Each row is a point. The points of each table are mixes of a few directions, plus a little noise. Count the directions of each table, and those that both share. Where both have some left over, give the other angles between the two spaces (their principal angles), to ten degrees, smallest first.

First, 6 rows:
0: -0.86 -0.08 -0.02
1:  0.06  0.01  0.00
2: -0.83 -0.08 -0.01
3:  0.82  0.08  0.02
4: -0.29 -0.03  0.00
5:  1.10  0.11  0.02
Second (4 x 3):
0: -0.84  0.56 -0.07
1:  0.25 -0.53  0.06
2:  0.53 -0.58  0.07
3:  0.06  0.55 -0.05
Directions: first 1, second 2, shared 1

First:
0: -0.08 -0.78 -0.34  0.31
1:  0.20 -0.18  0.14  0.26
2: -1.02  0.06 -0.22  0.40
3:  0.32 -0.16  0.11  0.22
4:  0.17  0.73 -0.02 -1.00
5:  0.10  0.82  0.55 -0.01
6:  0.31 -0.43 -0.23 -0.17
Second, 6 rows:
0:  1.33 -0.35  0.35 -0.09
1: -1.17  0.31 -0.31  0.08
2:  0.79 -0.21  0.21 -0.05
3: -0.29  0.08 -0.08  0.02
4: -0.33  0.09 -0.09  0.02
5: -0.33  0.09 -0.09  0.02
Directions: first 3, second 1, shared 1

First (9 x 8):
0:  0.62 -0.68 -0.63  0.34 -0.21 -0.42 -0.10  0.04
1: -0.28  0.02 -0.71 -0.29 -0.17 -0.89 -0.42 -0.34
2: -0.01 -0.13 -0.08  1.08 -0.36  0.53 -0.13  0.42
3: -0.21  0.51  0.29 -0.31 -0.05  0.00 -0.67  0.64
4: -0.08 -0.44  0.48 -0.50  0.78 -0.27  0.91  0.21
5:  0.31  0.17  0.17  0.04 -0.13  0.67  0.30 -0.73
6: -0.50 -0.23 -0.41  0.31  0.03 -0.60 -0.03  0.22
7:  0.07  0.18  0.23  0.00  0.01  0.59  0.47 -0.73
8:  0.09  0.60  0.66 -0.66  0.10  0.40 -0.33  0.27
Second (10 x 8):
0:  0.07  0.00  0.11  0.06  0.06 -0.01 -0.18 -0.04
1: -0.30  0.05 -0.33 -0.20 -0.28 -0.05  0.60  0.18
2:  0.22 -0.05  0.26  0.15  0.20  0.03 -0.49 -0.14
3:  0.31 -0.07  0.32  0.19  0.29  0.05 -0.68 -0.21
4: -0.18  0.02 -0.17 -0.12 -0.15 -0.03  0.37  0.15
5:  0.10 -0.03  0.11  0.06  0.08  0.01 -0.23 -0.09
6: -0.94  0.20 -1.01 -0.59 -0.83 -0.08  1.93  0.67
7:  0.02 -0.01 -0.01  0.00  0.00 -0.01  0.01  0.00
8: -0.17  0.02 -0.17 -0.07 -0.12 -0.01  0.33  0.11
9:  0.81 -0.18  0.86  0.55  0.73  0.07 -1.74 -0.55
Directions: first 5, second 1, shared 0; angles 60

First, 9 rows:
0:  0.08  0.02  0.29 -0.21  0.41  0.18  0.13  0.60 -0.01 -0.08 -0.14
1: -0.88  0.77  0.07  0.20  0.26  0.42 -0.23  0.08  0.27  0.21  0.56
2: -0.48 -0.48 -1.09 -0.44 -1.49 -0.06 -0.52 -0.47 -0.68 -0.77  0.18
3: -0.18 -0.05  0.37  0.28  0.09 -0.39 -0.08  0.02 -0.71  0.45  0.03
4: -0.03 -0.03  0.21  0.07  0.23  0.03  0.17 -0.35  0.12 -0.04 -0.11
5: -0.01 -0.05  0.43  0.00  0.43  0.06  0.31 -0.45  0.14 -0.15 -0.32
6:  1.26 -1.31 -0.38  0.35 -0.10  0.05  0.68  1.25  0.48  0.77  0.24
7:  0.17  0.44  0.21  0.04  0.21 -0.25 -0.09 -0.46  0.13  0.01 -0.26
8:  0.06  0.72 -0.12 -0.33 -0.05 -0.02 -0.33 -0.27  0.28 -0.44 -0.21
Second (8 x 11):
0: -0.25  0.93  0.04  0.20  0.19  0.04 -0.49  1.29 -0.09  0.71  0.70
1:  0.07  0.79 -0.01 -0.44  0.12  0.04 -0.40  0.56  0.10 -0.29 -0.08
2: -0.23 -0.39  0.15  0.05 -0.01 -0.04  0.11  0.25 -0.50  0.15  0.07
3:  0.36 -0.87 -0.04 -0.15 -0.22 -0.08  0.37 -0.66 -0.08 -0.41 -0.51
4: -0.26 -0.66  0.10  0.06 -0.06  0.06  0.45 -1.66  0.08 -0.54 -0.44
5:  0.38 -0.27  0.14  0.23 -0.05 -0.45  0.08 -0.79 -0.12  0.21 -0.34
6:  0.39  0.66 -0.60 -0.13 -0.09  0.42 -0.21  0.77  1.05  0.06  0.40
7: -0.47 -0.16  0.17  0.12  0.08  0.10  0.02  0.26 -0.40  0.13  0.22
Directions: first 6, second 5, shared 5

First:
0: -0.22 -0.94 -0.55  0.04 -0.10  0.11 -0.17  0.07  0.10  0.47  0.44 -0.44
1: -0.52  0.17  0.13  0.00  0.30  0.19 -0.34 -0.53  0.05  0.12  0.05 -0.14
2: -0.64  0.28 -0.41 -0.13  0.59  0.01  0.38 -0.07  0.50 -0.44 -0.57 -0.36
3: -0.78 -0.79 -0.50  0.57  0.57  0.19  0.49 -0.61 -0.08  0.23  0.60 -0.22
4:  0.76  0.57  0.18 -0.82 -0.78 -0.05 -0.45  0.81 -0.04  0.02 -0.68  0.13
5:  0.23 -1.05  0.18  0.72  0.01  0.06  0.23 -0.47 -0.38  0.16  1.04  0.05
6:  0.08  0.03  0.47  0.12  0.02  0.14 -0.13 -0.42 -0.21 -0.07  0.20  0.11
7:  0.17  0.52  0.04 -0.18  0.12 -0.43 -0.18  0.46  0.71 -0.63 -0.54 -0.23
8:  0.38 -0.11  0.24 -0.05 -0.20  0.28  0.46 -0.11 -0.54 -0.07 -0.04  0.28
9:  0.58  1.35  0.23 -0.28 -0.53 -0.51 -0.33  0.83 -0.11  0.17 -0.48  0.83
Second (8 x 12):
0:  0.08  0.22  0.38 -0.05 -0.08 -0.55  0.05 -0.71 -0.05  0.12 -0.52  0.09
1: -0.14  0.28 -0.10  0.42  0.09 -0.07 -0.15 -0.39 -0.23 -0.23 -0.33 -0.34
2: -0.06  0.05 -0.34 -0.01  0.17  0.05  0.10  0.02 -0.02  0.06  0.29  0.08
3: -0.25  0.04  0.68  0.25 -0.48 -0.41 -0.08  0.11  0.09 -0.23 -0.47 -0.47
4:  0.08 -0.50  0.73  0.17 -0.12  0.46 -0.32  0.08  0.11  0.08 -0.96  0.31
5:  1.03 -0.13 -1.13 -1.29  0.17  0.91  0.08  0.94 -0.07 -0.04  1.88  0.29
6:  0.11 -0.15 -0.30  0.03  0.16  0.57 -0.13  0.26 -0.06 -0.03  0.17  0.06
7: -0.83  0.20  0.08  0.45  0.08 -0.92  0.48 -0.33  0.17  0.33 -0.06  0.02
Directions: first 6, second 5, shared 1; angles 50, 60, 70, 90

First, 8 rows:
0: -0.32  0.34 -0.03  0.70 -0.07  0.06  0.57  0.46 -0.44  0.01 -0.47 -0.07  0.79 -0.29  0.54 -0.43 -0.02  0.38
1: -0.23  0.46 -0.05  0.53 -0.77 -0.15  0.02  0.08 -0.50  0.39  0.10 -0.10  0.32  0.33  0.52 -0.78  0.06  0.40
2:  0.20 -0.97  0.03 -1.11  0.77  0.14 -0.79 -0.67  0.44 -0.35  0.57  0.04 -0.60  0.18 -0.94  0.87  0.21 -0.55
3:  0.84 -0.83 -0.18 -0.44  0.57  0.51  0.16 -0.71  0.56 -0.15  0.06  0.03 -0.19  0.19 -0.75  0.56 -0.15 -0.67
4: -0.04  0.30 -0.07 -0.14  0.02  0.28 -0.22 -0.21 -0.12 -0.58  0.17 -0.09 -0.04  0.15  0.31 -0.04  0.00  0.29
5:  0.39 -0.25  0.11  0.22 -0.10 -0.49  0.45  0.36  0.50  1.02 -0.35  0.18 -0.32 -0.33 -0.48  0.09 -0.21 -0.54
6: -0.22  0.86  0.13 -0.35 -0.16 -0.07 -0.60  0.13  0.17 -0.64  0.28  0.10 -0.83 -0.06  0.51  0.13 -0.06  0.45
7: -0.58  0.11  0.03  0.67 -0.15 -0.25  0.39  0.55 -0.59  0.36 -0.33 -0.07  0.88 -0.26  0.34 -0.47  0.18  0.31
Second:
0: -0.06 -0.43  0.10 -0.30  0.07 -0.37 -0.28  0.02  0.18  0.48  0.16  0.07 -0.31 -0.04 -0.54  0.25  0.11 -0.33
1:  0.33  0.52 -0.09 -0.19  0.58  0.79  0.22 -0.19  0.27 -1.41 -0.26  0.01 -0.12 -0.19  0.52  0.34 -0.27  0.29
2: -0.02  0.08  0.02 -0.01  0.24  0.11  0.11  0.10  0.06 -0.30 -0.17  0.02  0.03 -0.20  0.09  0.14 -0.05  0.06
3: -0.36 -0.64  0.09  0.21  0.48 -0.26  0.35  0.41 -0.17  0.38 -0.41  0.01  0.68 -0.48 -0.40  0.17  0.18 -0.22
4:  0.99 -0.04 -0.09 -0.07  0.56  0.58  0.72 -0.17  0.88 -0.42 -0.55  0.16 -0.38 -0.31 -0.17  0.53 -0.51 -0.41
5:  0.17  0.78  0.00  0.70 -0.96 -0.34  0.39  0.40  0.00  0.81 -0.22  0.05 -0.19  0.04  0.50 -0.67 -0.26  0.20
6: -0.35 -1.00 -0.25  0.14 -0.73 -0.04 -0.58 -0.83 -1.10  0.81  0.97 -0.38  1.06  1.20 -0.36 -0.83  0.63 -0.09
7: -0.21  0.45  0.22 -0.63 -0.04 -0.45 -0.73  0.20  0.40 -0.12  0.32  0.18 -1.15 -0.15 -0.05  0.40 -0.02  0.07
8: -0.48  0.29 -0.01  0.16 -0.21 -0.01 -0.20  0.07 -0.54 -0.23  0.15 -0.12  0.37  0.13  0.42 -0.34  0.20  0.42
Directions: first 5, second 5, shared 5
